Rows are points. The points of each table are mixes of a few directions, plus a little noise. How many directions does each table use, and how many do they share? Where both have some left over, give the other angles between the two spaces (their principal angles), to ten degrees, smallest first.
In the rows, 128 means zero.

First (7 x 3)
| 136 | 178 | 105 |
| 162 |  90 |  50 |
| 118 | 155 | 151 |
| 126 | 156 | 129 |
| 124 |  89 | 141 |
| 112 |  77 | 169 |
| 118 | 149 | 150 |
Second (5 x 3)
| 144 | 116 |  90 |
| 117 | 135 | 154 |
| 110 | 141 | 169 |
| 109 | 142 | 174 |
| 161 | 105 |  51 |
Directions: first 2, second 1, shared 1

First (9 x 9)
| 106 | 185 |  98 | 179 | 157 | 138 | 194 | 150 |  92 |
| 138 | 114 | 126 | 129 | 129 | 141 | 115 | 139 | 128 |
| 117 | 123 | 158 |  84 | 101 |  83 | 110 |  80 | 156 |
| 162 |  68 | 137 | 109 | 119 | 156 |  69 | 145 | 145 |
| 136 | 108 | 138 | 111 | 118 | 126 | 105 | 122 | 140 |
|  97 | 185 | 116 | 152 | 141 | 108 | 186 | 119 | 108 |
| 161 |  57 | 155 |  81 | 102 | 133 |  50 | 120 | 163 |
|  98 | 171 | 133 | 125 | 124 |  89 | 166 |  96 | 126 |
| 136 | 142 |  92 | 183 | 161 | 178 | 156 | 182 |  93 |
Second (8 x 9)
| 133 |  97 |  96 | 171 | 159 | 150 | 104 | 111 | 179 |
| 137 |  97 | 157 | 129 | 169 |  85 |  94 | 184 |  80 |
| 119 | 131 | 157 | 181 | 169 | 151 |  85 |  85 | 134 |
| 125 | 141 | 144 | 127 |  90 | 117 | 142 | 180 | 158 |
| 134 | 112 | 122 | 106 | 164 | 116 | 120 | 102 |  70 |
| 119 | 149 | 171 | 131 | 100 | 112 | 130 | 176 | 132 |
| 126 | 157 | 102 |  92 |  63 | 138 | 179 | 128 | 156 |
| 130 | 139 |  75 |  85 | 110 | 155 | 168 |  52 | 117 |
Directions: first 2, second 4, shared 0; angles 50, 90

First (10 x 14)
|  70 | 161 | 102 |  74 | 110 | 154 | 162 | 172 | 158 |  86 | 121 | 121 | 131 | 174 |
| 174 | 115 | 166 | 166 | 137 | 105 | 100 |  81 |  92 | 159 | 156 | 125 | 127 |  79 |
|  63 | 156 | 149 |  76 |  89 | 158 | 210 | 146 | 177 |  97 | 130 | 120 | 113 | 168 |
| 182 | 116 | 124 | 192 | 162 | 130 | 121 |  85 | 102 | 175 | 102 | 143 | 139 | 109 |
|  79 | 158 | 152 |  99 | 139 | 158 | 137 | 148 | 111 |  88 | 128 | 108 | 145 | 134 |
| 180 | 148 |  82 | 138 | 131 | 109 |  79 | 103 | 107 | 143 | 163 | 129 | 139 | 110 |
| 175 | 135 | 101 | 153 | 147 | 115 |  70 | 106 |  91 | 144 | 146 | 129 | 146 | 103 |
| 187 |  84 | 156 | 169 | 126 |  79 |  91 |  95 | 117 | 168 | 148 | 138 | 108 |  83 |
| 103 | 130 | 108 | 110 | 115 | 139 | 163 | 149 | 162 | 120 | 109 | 134 | 122 | 162 |
|  70 |  79 | 138 | 101 | 127 | 125 | 149 | 199 | 169 | 101 |  75 | 136 | 111 | 162 |
Second (11 x 14)
| 165 | 101 |  63 | 184 | 153 | 132 | 143 | 122 | 151 | 177 |  61 | 162 | 130 | 160 |
| 103 | 118 | 122 | 115 | 163 | 132 |  68 | 177 |  94 |  92 | 109 | 117 | 152 | 119 |
| 106 | 161 | 203 |  84 |  90 | 124 | 143 | 103 | 116 | 100 | 203 |  99 | 116 |  96 |
|  79 | 139 | 107 |  33 |  74 | 102 | 105 | 200 | 166 |  62 | 182 | 109 | 110 | 151 |
| 152 | 133 | 137 | 151 | 114 | 130 | 171 |  84 | 143 | 161 | 132 | 137 | 116 | 129 |
| 141 | 143 | 148 | 126 |  92 | 123 | 176 |  88 | 152 | 147 | 160 | 129 | 107 | 129 |
| 137 | 125 | 108 | 130 | 114 | 123 | 147 | 125 | 153 | 141 | 125 | 137 | 118 | 144 |
| 162 |  99 |  89 | 202 | 187 | 145 | 118 | 117 | 110 | 173 |  48 | 154 | 149 | 135 |
| 130 | 141 | 207 | 157 | 166 | 149 | 114 |  84 |  60 | 130 | 136 | 109 | 150 |  74 |
| 134 | 112 |  81 | 137 | 136 | 125 | 121 | 152 | 146 | 135 |  96 | 143 | 129 | 152 |
| 100 | 136 | 143 |  88 | 120 | 123 | 102 | 157 | 118 |  90 | 155 | 110 | 131 | 119 |
Directions: first 5, second 3, shared 3
